Rows are points. Each copy is the shape, with its points in the same order, turned, moved and blurred by noise. Say if it was mirrored as well.
In the rows, 128 means zero.

Shape (7 x 2)
[[ 42  72]
 [ 98 164]
 [ 90  70]
 [100 124]
 [132  85]
 [ 71 110]
 [194 126]]
Copy 1 (7 x 2)
[[163 217]
 [ 85 148]
 [171 168]
 [123 151]
 [164 126]
 [131 183]
 [135  56]]
Copy 1 is: mirrored
Copy 2 (7 x 2)
[[183  61]
 [171 166]
 [141  81]
 [143 122]
 [102  97]
 [171  90]
 [ 65 146]]
Copy 2 is: mirrored

Shape (8 x 3)
[[103 176 141]
 [173  88  43]
 [ 60 162 170]
 [121 171 210]
 [ 99  90 103]
 [144 132 137]
 [ 89 163 168]
 [151 153 132]]
Copy 1 (8 x 3)
[[116 173 139]
 [188  44 118]
 [ 70 186 129]
 [ 79 176 196]
 [106  90 104]
 [120 122 168]
 [ 83 174 146]
 [143 140 174]]
Copy 1 is: only turned
Copy 2 (8 x 3)
[[120  99 192]
 [107 155  41]
 [ 83 118 218]
 [146 147 227]
 [ 52 158 124]
 [128 151 146]
 [107 124 205]
 [141 128 144]]
Copy 2 is: mirrored
Copy 3 (8 x 3)
[[154  86  86]
 [ 40 124 173]
 [208  74 110]
 [204 137  54]
 [128 106 172]
 [129 139 108]
 [184  94  95]
 [127 132  84]]
Copy 3 is: mirrored

Shape (8 x 4)
[[101 187 112 124]
 [135 161 129 135]
 [119 192 150 123]
 [153  93 180  78]
 [ 78 151 141 131]
 [105 181 107 130]
 [182  70 146  54]
 [128 139 143 149]]
Copy 1 (8 x 4)
[[143 104 136 193]
 [161 132 120 165]
 [176 114 156 177]
 [169 143 144  62]
 [122 138 160 170]
 [140 108 128 188]
 [163 124 101  35]
 [157 151 127 157]]
Copy 1 is: mirrored
Copy 2 (8 x 4)
[[119 113  93  80]
 [133 139 111 111]
 [153 128 110  76]
 [199 106 145 175]
 [118  91 136  93]
 [114 114  90  89]
 [206 107 112 218]
 [127 138 135 125]]
Copy 2 is: only turned
Copy 3 (8 x 4)
[[106  91 160  90]
 [130 125 136 106]
 [100 130 148  78]
 [106 150  45 128]
 [ 84 107 152 129]
 [115  94 155  93]
 [138 116   7 126]
 [131 136 137 133]]
Copy 3 is: mirrored

Shape (12 x 6)
[[124 170 146 154 110 188]
 [112 113 168 143 107  80]
 [ 68 167 184 121  81 124]
 [ 84 166 147 172 212 172]
 [206 106 136 177 199 129]
 [108 176  97 167 101 124]
 [130 109 133  70 172  75]
 [ 75 135 107 105 190 166]
 [ 38 121  54 147 104 175]
 [114  77 128 154 168 117]
 [ 56 143 133  88  92 133]
 [230 145  54 146 108 105]]
Copy 1 (12 x 6)
[[124 209 129 131 110 184]
 [151 140 153 143  88  74]
 [125 174 175 128  38 126]
 [ 89 219  51 124  87 108]
 [135 168  74 129 207  83]
 [184 157 107 120  80 156]
 [113 107 122  58 125  65]
 [ 81 147  61  82  82 134]
 [131 109  72 134  44 205]
 [115 106  79 147 119  96]
 [115 121 158  92  37 152]
 [217 130 110  89 202 155]]
Copy 1 is: only turned
Copy 2 (12 x 6)
[[ 94 163 147  94 119 117]
 [164 137  79 118  67 141]
 [ 81 153  72 119  76 165]
 [114 113  91 104 200  88]
 [237 144 149 108 174 102]
 [121 119 123  45  96 127]
 [193  80 109 145 122 201]
 [112  62 127 133 169 142]
 [ 70  38 144  92  76  90]
 [182  91 111 142 113  95]
 [ 84  92 106 123  74 169]
 [222 126 211  32  99 153]]
Copy 2 is: mirrored

Shape (11 x 8)
[[139 123  71 185 138 130 136 140]
 [113 164 144 144 154 124 110 141]
 [133 151 131 167 148 116 153 128]
 [121 178 196 137  86  84 133  91]
 [124  98 201 144  54 187 112 192]
 [108 129 152 125 146  66 124 177]
 [112 134  78 179 135 108 114 123]
 [131 117  94  87 141 107 166  84]
 [ 65 120 122 157 124 126 152 173]
 [162 142 109  81  85 152 181 126]
 [155 133 120 160 164 100 143  99]]
Copy 1 (11 x 8)
[[115 127  66 117 107 152 107 125]
 [126 180 127 143 135 138 144 134]
 [122 159  89 137 115 130 147 144]
 [127 196 165 110 106  68 149 191]
 [249 116 153 143 147 111 108 175]
 [121 155 133 135 181 155 158 191]
 [ 94 158  83 103 123 141 101 121]
 [ 67  95 121  89 138 109 172 118]
 [128 131  90 167 170 123 109 161]
 [116  64 163 127  86 111 150 136]
 [107 157  82 103 103 127 177 127]]
Copy 1 is: only turned
Copy 2 (11 x 8)
[[138 137 144 149 175 129 160 156]
 [ 87  96 152 114 149 116 132 108]
 [105 122 146 141 140 147 153 101]
 [ 79 172 159 108  93 132  91  52]
 [ 85 117 112 184 103  98  17 153]
 [ 80 125 150 157 103  59 151  97]
 [136 149 139 130 177 104 161 128]
 [162 135 117  96  76 125 179 106]
 [ 94 129  88 158 143  85 143 120]
 [122 152 120 106  55 144 134 172]
 [142 122 168 132 135 148 169 101]]
Copy 2 is: only turned
Copy 3 (11 x 8)
[[178 138 164 144 148 130 124 187]
 [115 149 170 130  97 148 121 129]
 [141 138 164 171 113 128 115 143]
 [ 76 141 126 158  68  70 111 110]
 [ 81  41 126  75 120 128  47 155]
 [ 97 105 147 135 103 155 176 137]
 [155 157 169 132 147 112 143 171]
 [163 163  77 166 149 131 140 116]
 [ 93 111 170 142 174 149 123 153]
 [137 133  52 163 124 143  73 164]
 [181 137 154 170 104 115 136 125]]
Copy 3 is: only turned

Shape (14 x 9)
[[120 161 122 150  98 124 116 135  29]
 [194  91 140 249 128 142 230 142 114]
 [136 147 132 134 136 149 117 133  71]
 [133 156 124 133  79  72 117 133 161]
 [145 125 142 113  79 118 139 186 145]
 [129 123 143 107 137  97 180 135 141]
 [126 148 147 119 139 134 119 232  17]
 [130 159 141 133 111 147 111 145 159]
 [146 163 144 114 123  74 193 136 159]
 [120 135 148 121 116 115 109 148 162]
 [139  82  53 176 128 113 112 229  79]
 [163 161 135 151 129  98 112 138 125]
 [197 164 132 140 100 162 179 136 120]
 [108 173 121 157 124  88 189 139 149]]
Copy 1 (14 x 9)
[[143  50 135 162 176 156 139 147  98]
 [150  96 243  63 150 162 171  26 108]
 [127 113 116 136 168 144 155 130  88]
 [138 129 162 171 155 138  77 127 176]
 [146 141 153 125 155 156  63 137 128]
 [123 136 139 107 101 164 112 120 150]
 [148  61  80  78 181 202 109 158  76]
 [131 167 132 158 167 156  88 103 112]
 [121 143 163 134 105 191 108 125 177]
 [121 153 126 145 153 144  75 104 135]
 [217  59  97  64 200 114 105  87 137]
 [113 127 148 137 184 162 126 120 156]
 [162 164 193 133 159 191 154 120 112]
 [138 109 161 157 108 195 110  77 167]]
Copy 1 is: only turned
Copy 2 (14 x 9)
[[127  85  62 130 181 115 140  76 169]
 [ 23 127  91 174  53 119 219 118 213]
 [120 103  86 117 160 116 171  94 137]
 [117 165 110 142 135 124  64 146 154]
 [151 167  85 134 108  86 139 156 169]
 [115 116 149 139 122 102 143 168 160]
 [185 109  61 120 207 116 221 122 192]
 [115 168  98  89 134 108 134 127 128]
 [ 85 145 141 150 141  97 118 179 165]
 [142 172 126 113 122 125 124 133 138]
 [175 107  13 154 107 194 181 147 180]
 [107 167 103 164 153 132 135 118 135]
 [ 68 140  75 155 118  52 171 129 137]
 [ 69 137 121 118 141 124 111 161 178]]
Copy 2 is: mirrored

Shape (15 x 11)
[[145 170 159 100  83  97  61 157  84 115  94]
 [176 162 201  69 147  39 164 103 167 147 100]
 [122 105 129 141  90 159  83 139  69 113  88]
 [145 175 153 143 134 149  88 163  52 154 137]
 [ 65 113 110 122 135 128 152 159 128  89 134]
 [ 98 109  84 128 168 120 142 134 109  94 114]
 [105  80 135  68 161  68 125 160 186 109 208]
 [135 183 157 102  88 166 100 180 109 125  58]
 [ 76 136 142 160 130 165  94 113 121  58 147]
 [114 160 162  33 165  76 167  72 166 183 120]
 [104 192  95 132  91 133 181  22 146 211  78]
 [186 141 184  96  81 170 110 157  79 123  85]
 [113 135  61 103 138 143 134 126 129  65 161]
 [137 187 114 152  95 116 191  73 161 194  75]
 [115 157 160 106  69 130 138 151  65  96 119]]
Copy 1 (15 x 11)
[[111 107  67 135 164 147 165 150 197  73 181]
 [ 54 128 129  74 123 145  60 182 104  33 206]
 [155 157  77 158 146 139 169 134 166  99 109]
 [ 87 117  79 165 158 153 116 110 174 124 105]
 [133 130 175 100 159 111 173 103 103  97 116]
 [123 171 173  84 158 126 147 118 133 135 110]
 [107  73 188  41  89 185 149 109  81 105 152]
 [ 89 130  74 176 161  94 173 123 144  71 166]
 [146 159 165 140 123 134 164  71 166  68 105]
 [ 78 148 134  80 171 169  54 106  43  61 212]
 [172 194 146 167 197 114  24 145  82  76 213]
 [115 123  30 155 122  99 130 135 168  65 142]
 [156 134 182  73 140 100 144  76 143 130 147]
 [141 169 163 180 178  97  35 172  99  87 208]
 [134 101  89 132 171 106 141 121 162  54 118]]
Copy 1 is: mirrored
Copy 2 (15 x 11)
[[178 128 142 150  83 165 107 173 113 137 208]
 [ 95 122 195 222  77 177 165 119 108  52 157]
 [164 121 110  81 138 153 102 148 112 174 172]
 [211  86 136 146 129 119  71 160  96 141 138]
 [ 91 161 109 123 127  98 105 141 175 132 125]
 [ 91 130  97 138 163  99 132 144 156 143 145]
 [139 151 131 187  73 100 175  65 215 133 111]
 [165 108 147 125 127 197  75 189 149 105 196]
 [157 172 114  66 115 105 147 179 146 129  97]
 [ 94 133 213 203 115 105 132  76 137  31 182]
 [ 43  90 249  86 135  94  77 122  82  82 169]
 [190 121 159 127 139 228  88 149 105 141 167]
 [112 162 164 129 152  91 141 142 201 182 127]
 [ 40  69 223 116 117 139  76 154 110  89 156]
 [151 178 148 142 112 171  71 160 106 147 146]]
Copy 2 is: only turned
Copy 3 (15 x 11)
[[117 162 195 163 191 179 138 136 127 178 134]
 [181 163 108  89  99 218  99 150 144 191 208]
 [115 138 138 173 215 136 179 146 148 143  93]
 [127 125 144 207 176 188 166 152  63 143 124]
 [ 95 133 126 175 107  86 166 131 159 121 164]
 [108 110 106 172 143  93 151 175 147 115 173]
 [114 117 146 169  14 128 110 192 184 170 134]
 [ 66 176 130 158 194 200 179  99 117 158 135]
 [ 99 101 115 195 142 110 104  99 144 114 104]
 [164  85  99  89  71 188 145 135 133 216 202]
 [172  84  71  34 149 116 181  91  55 162 165]
 [125 196 106 177 197 200 176 128 121 189 101]
 [ 78 118 107 172 122  62 120 168 129 170 150]
 [159 144  75  41 146 140 163 114  65 141 168]
 [141 177 145 196 170 135 167  96 126 173 138]]
Copy 3 is: mirrored
Copy 4 (15 x 11)
[[184 150  72 114 144  92 132  89  33 159 113]
 [110 109 185 104 181 180 128  97  57 125  83]
 [216 138  74 139  64  63 125 116  67 145  89]
 [220 169 112 128 103  89 157  83  77 176 169]
 [145 155  98  95  61  79 168 180 121 124  79]
 [175 146 106  87  92  67 120 167 140 119  81]
 [103 162 128  99 121 122 180 182 132 205  41]
 [185 178  61 120  82 129 106 107  26 117 145]
 [125 112  71  89  29  44 144  98 134 149  95]
 [ 84  95 208 118 144 144 109 162  80 145 114]
 [117  54 139 205 124 118 102 151 103  55 182]
 [211 135  84 122  72 143 143  77  18 147 116]
 [167  94  76  64  90  83 137 173 138 172  97]
 [145  92 126 180 129 144 121 121 117  43 167]
 [185 121  70  97  84  83 186 116  36 120 115]]
Copy 4 is: only turned

Shape (16 x 12)
[[140 148 148  68 135 158 161 127 111 101 100 126]
 [169 148 143 133  89 147 131 130 164  65  81 135]
 [152  89  91  84 133 114 123 100 161 147  58 128]
 [153 105  89 201 175 132 154 149 113 148  89  98]
 [217  81 154 117 130 214  92  93  98 164  68 121]
 [ 96 125 104 172 218  97  92  99 213 167  86 121]
 [153  84 160 202 148  87  98  64 101 173 123 181]
 [139 150 127 150  73 149 113 132  93 132 159 113]
 [ 71  54 133 135 133 113 182  96  93 123  93 110]
 [159 126 157 199  83 108 114  60 135 148 159 103]
 [ 82 224 120 183 140  69  61  46 160 104 126 147]
 [103  90 192 109 177  92 126  95 122  65 123  77]
 [115 104 210 142 143  78 139 129 128 112 176 117]
 [ 67 149 153 171 110 127 141 100  68 216  80 127]
 [110 113 138 159 125 158 189 120 152  89 183  85]
 [150 139  91 162 170 114 165  91 155 146 113  75]]
Copy 1 (16 x 12)
[[138  93  94 172 106 185 102 121 103 113 139 160]
 [198  48  74 131 153 137 108 134  90 132 114 163]
 [157  98  86 163  86 123 163 178  81  89  87 113]
 [145 189  76 128 136 114 173 150 104 141  81 200]
 [158 113  38 155 104 132 130 169 217  93  95 132]
 [155 155 127 104  59  28 174 159  60 128 137 160]
 [171 146 105 106  63  91 163 108 154 202  35 109]
 [107  96 122 126 176 138 107 129 141 171  85 134]
 [160 147 153 201  89 167 149 175  96 175  68 168]
 [143 108 121  89 118  87  84 142 140 179  27 142]
 [104  48 124 112  77   7 111  96  52 216  95 152]
 [194 158 143 200  83 110  53 120  80 149 104 155]
 [181 162 172 130 102 139  75  87  98 170  91 137]
 [ 86 110 168 156  81 122 187 116 164 166  60 193]
 [154 140 149 109 146 166  66 181  81 186 116 187]
 [120 154  93 103  97 104 124 175  64 130  79 196]]
Copy 1 is: only turned
Copy 2 (16 x 12)
[[156 111 101 142 129 153 139 144 166 179 131 147]
 [166 101  96 126 163  79 108 113 169 163  75 147]
 [110 134 143  82 175  97 157 139 195 136 157 169]
 [ 39  82 178 157 164 100 111 122 136 140 118 133]
 [ 66 169 100 145 107  78 101 160 246 171 128 115]
 [ 96 124 187 127 177  63 160  35 141 102 200 140]
 [ 82 192 161 128 187  51  80 131 107 176 173  72]
 [116 132  92 128 129 125  66 145 110 112  97 113]
 [ 89 111 163  93 115  98 168 173  84 193 149 142]
 [ 81 166  86  92 167  76  85  95  93 143 104  73]
 [176 109 114  90 184  78  54  24  82 122 205 108]
 [139  75  97 131 136  83 197 135 110 175 168  68]
 [140 139 105 163 165 101 167 135  64 153 128  65]
 [ 64 168 119 144 118 105  77 134  64 164 191 184]
 [116  99 132 122 109 135 157  97  84 146  61  92]
 [ 56  93 142 106 176 132 140  72 135 143 136 121]]
Copy 2 is: mirrored

Shape (17 x 12)
[[142  91  47 167 147 122 114 148  64 148  83  60]
 [142 192 111  71 170 181 110  74  60 142 133  56]
 [207  68 104  97 125 170 118  95  82 167 106  93]
 [182 123 125 133 193 127 127 102 143 102  98  80]
 [141 143 173 152 161 193  48 155 172 142 140  79]
 [180 133  47 123 179 128  80 107 152 203 133 184]
 [161 175  89 102 153 161 127 183  57 124 112  44]
 [149  73 163  74 109 150 141  97 108 136  71  89]
 [201 114 155 183 151 112 158 119  81  71  86 118]
 [130 116  85  67  93 126  52 116 125  71  92 150]
 [157  75 158 113 191 206 110 117 139 170 129  92]
 [ 73  38 129 118 141 173 118  94 159 129 106 144]
 [128 171  77 169 126 236 141 123 147 163 137  71]
 [160 139  95 122 128 172 108  92 122 126 194 106]
 [ 92 135 148 161 231  90  99  83 182 106  86 106]
 [169 173 144 141 119  95 122 184 134 130 123  74]
 [223 122 154 199 130  83 129 111  85 160 100 156]]
Copy 1 (17 x 12)
[[ 64  26 157 171 124 104 172 103 136 114 214 190]
 [ 61 114 134 239 154  94  70 153 100 141 161 123]
 [ 73  60 124 164 102  65  98  84  88  60 191 114]
 [114 119 178 192 108  94 111  58 129 135 149 165]
 [140 173 160 200 194 123 161  88 133  54 146 136]
 [161  89 101 150 122  42  96 151 181  68 149 194]
 [ 71  89 141 223 124  93 185 148  58 144 186 154]
 [ 79  70 179 132 142  94  92  73  70 101 155  87]
 [131  53 144 193  76 149 127  24  92 134 134 151]
 [ 71  80 118 119 163  65 159  99 143 111  63 114]
 [116 142 157 165 174 102  86  70  89  49 190 163]
 [103 104 150  75 208 116  86  59 134  92 160 147]
 [144 130  99 204 192  86 153 105 135 141 249 122]
 [ 88 146  66 181 131 114 117 112 144 106 166 122]
 [148 138 225 163 159 143  89  72 187 153 120 198]
 [139 117 173 188  90 139 192 129 103 116 152 127]
 [181  29 130 187  52 152 123  81 127  77 153 133]]
Copy 1 is: only turned
Copy 2 (17 x 12)
[[186  89 165 141 118  66 223 115 160  37 132 123]
 [171 136 132 180 109  88 187 157 124 153 180 232]
 [143  76  89 141  64 128 200 132 183  76 133 177]
 [137  70 139 116 132  96 130 135 161 104 201 161]
 [130  50 211 115 102 130 125  93 122 163 121 201]
 [175 107 144 101  83 129 103 202 112  19  98 191]
 [137 132 201 195 122 100 216 128 159 103 175 177]
 [110 107  70 116  96 136 197  87 156 123 161 146]
 [162  64 121 159 154 128 138 117 195 108 189  80]
 [137 150 139  92  21 112 144 130 103 113 163  89]
 [120  57 116 133  99 114 125  78 155 103 125 229]
 [134 111  93  68  84  85 110  45 130 103 100 149]
 [189 140 198 101 125 111 158 114 199 121  92 220]
 [147 116 144 139  80  82 129 169 177 140 100 180]
 [161  60 142  59 184  70  83 112  83 109 189 143]
 [ 96 100 201 138 159 135 175 164 142 131 146 122]
 [172  44 107 160 160 176 139 172 164  87 120  89]]
Copy 2 is: mirrored

Shape (18 x 12)
[[102  69 119  65 161 115  66 137 164 125 148 157]
 [137 115  78 148 116 152 174 113 121  92 162 109]
 [140  78  81  72 180 116 100 148 130 134 171 106]
 [115 179 137 104  94  77 175 119 132 100 107 141]
 [ 94  69 161 156  81 146 187 161 140 107 159 128]
 [ 99  81 115 131 217 108  89 126 177 183 161 145]
 [106 126 164 150 154 163 222 101 110 107 148 153]
 [166 108 128  76 186 151  96 121 124 159 137 136]
 [ 71 118  91 136  82 169 178 105 107 115 170 168]
 [ 74 213 127 115 116  99 149  97 120 149  45  88]
 [102  91 102 108 183 142  72 150 120 127 113 111]
 [120 176 116 122  89  82 156  44 102  85  88  79]
 [103  88 139 111  60 149 151  91  99 137 167 108]
 [139  79 119 127 179  93  78 160  87 160 168 160]
 [ 72 104 122 115  94 148 198 138  99 112 139 142]
 [163 114 120 140 198 131  65 108 140 134  86 165]
 [ 70 249 147 118 100 114 116  88 113  80 114  72]
 [119 124 125 145 102 168 160 155 154 159 158 151]]
Copy 1 (18 x 12)
[[186  47 116  91 126 113 109  92 135 154  74 149]
 [104 120 107 113 147  83 160 153 155 125 133  56]
 [184  57 129  92 140  86 132 111 204 131  82 110]
 [118 181  79 111 109 120 115 129 143 100 160 155]
 [133 106  97 172 123 140 124 179  93 103 106  66]
 [225  48 144  43 151 150 155 115 138 116 100 112]
 [120 165 123  77  93 116 140 174  93  80 105  58]
 [152  76 190  69 117  93 127 110 167 114  94 133]
 [ 64 119  79  95 147 139 124 125 112 119 107  51]
 [116 187 111 114 111 141 173  48 152  52 178 156]
 [185  88 157 112 122 116 154  65 160 144  90 100]
 [ 85 196  88 119 143  82 200 108 151  94 149 165]
 [ 68  97 104 145 149 121 151 147 123  88  71 113]
 [186  99 166  87 158 161 119 138 187 157  58 120]
 [101 144  85 133 127 126 109 123 117  89  96  59]
 [187 117 206  62 138 107 149  95 127 166 130 144]
 [ 76 174  77 113  53 139 214  81 166 112 162 165]
 [114  83 138 112 125 156 112 150 126 102 150  71]]
Copy 1 is: mirrored
Copy 2 (18 x 12)
[[121 156 113 124 114 112 179 111 212  82 126  78]
 [115 126 183 154  98 158 132 209 137 144 143 127]
 [148 180 150 144 111 128 123 140 165  74 126  61]
 [119  81 123 159 128 135 135 110 115 177 176 155]
 [ 90  71 184 124 147 194 194 168 128 113 114 138]
 [142 144  99  94  82 108 175 139 158 103  71  32]
 [ 83  32 163 128  85 193 126 173 141 169 126  92]
 [133 152 108 105 104 152  88 135 186  99 118  72]
 [ 57  99 179 176  86 161 162 175 165 164  91 146]
 [103  71  53 175 175  90  90 151 108 191 143 133]
 [135 123 103 144 123 100 125 172 188  67 112  81]
 [105  92 150 151 162  84  90 168 124 212 190 146]
 [ 51 128 190 138 169 155 137 158 155 149 108 130]
 [149 126 155 106  91 110 116 102 163  66  71  97]
 [ 85  66 173 184 134 179 155 155 157 140 111 126]
 [169 118  81  74  89 100 102 158 202 119 116 105]
 [ 40  81  87 169 131  66  99 163  94 159 202 151]
 [ 96 116 119 123 102 192 163 164 130 127  85 141]]
Copy 2 is: only turned
Copy 3 (18 x 12)
[[ 87  95 188 117  89 110 113  75  92  59 147 135]
 [142 162  83 116 133  92  85 117  65 148 126 109]
 [ 95 112 165 122  80 125  85  76 108 116 144  76]
 [164 143 137 127 128  99 170 142 115 170 107 185]
 [153 101  71  97 160 109 160  80  29 112 110 132]
 [110  33 160 121 121 116  62 106 134  62 132 114]
 [130  89  55  82 154 117  98 128  65 171 129 185]
 [ 55 112 141  82  99 132  97 108 144 107 147 114]
 [121 120  91 100 125  51 119 156  13 137 115 139]
 [178 132 166 105 147 134 166 230 135 156 149 154]
 [103 109 155 121  93 165 100 130  91  73 158 103]
 [186 182 116 137 131  85 152 176 128 174 194 163]
 [128 122  84  79 125  59 169 116  56 131 171 105]
 [ 78  64 109 150  61 127 118 100 127  84 120  97]
 [128 107 104 104 137 106 153 133  18 161 122 141]
 [ 69 124 124 137 119 148  82 142 161  55 144 153]
 [223 170 140  67  78 115 149 209 119 144 155 181]
 [119 108  97  74 152  94 128 127  76 106  75 113]]
Copy 3 is: only turned
Copy 4 (18 x 12)
[[181 144 107 156  88 208 105  60  80 104  95 117]
 [162 123  93  93 120 112 119 170 134 108  96 181]
 [183 158  94  77 101 204 135  98  88  79  94 120]
 [146  55 107 141 155  98 104 134 104 124 133 100]
 [111  79 142 113  75 143  61 136 142 131  94 188]
 [182 184 152 115  43 163 116  79  54  99 135 113]
 [185 100 184 110 114 102  56 181 138 105 101 142]
 [195 175 135 114 111 204 128 122 121 110 126  83]
 [158 135 116 132 149 107  45 150 118 136  98 198]
 [103 105 154 166 194  79 156 136  84  99 165  84]
 [143 182 125 139 101 170 137  88 117  65  94 113]
 [165  65 108 153 195  81 170 151 123  81 162 145]
 [147 100 129 122 151 171  83 140 133 119 151 212]
 [176 173 100  85  76 173  80  64 133  77 143 106]
 [125 101 152 114 154 121  59 135 125 116  81 169]
 [199 182 129 158  77 137 158  90 147 109 135  76]
 [115  83  97 205 185 102 123 197  85  52 168 107]
 [126 142 127 112  90 141  76 154 117 169 118 146]]
Copy 4 is: only turned
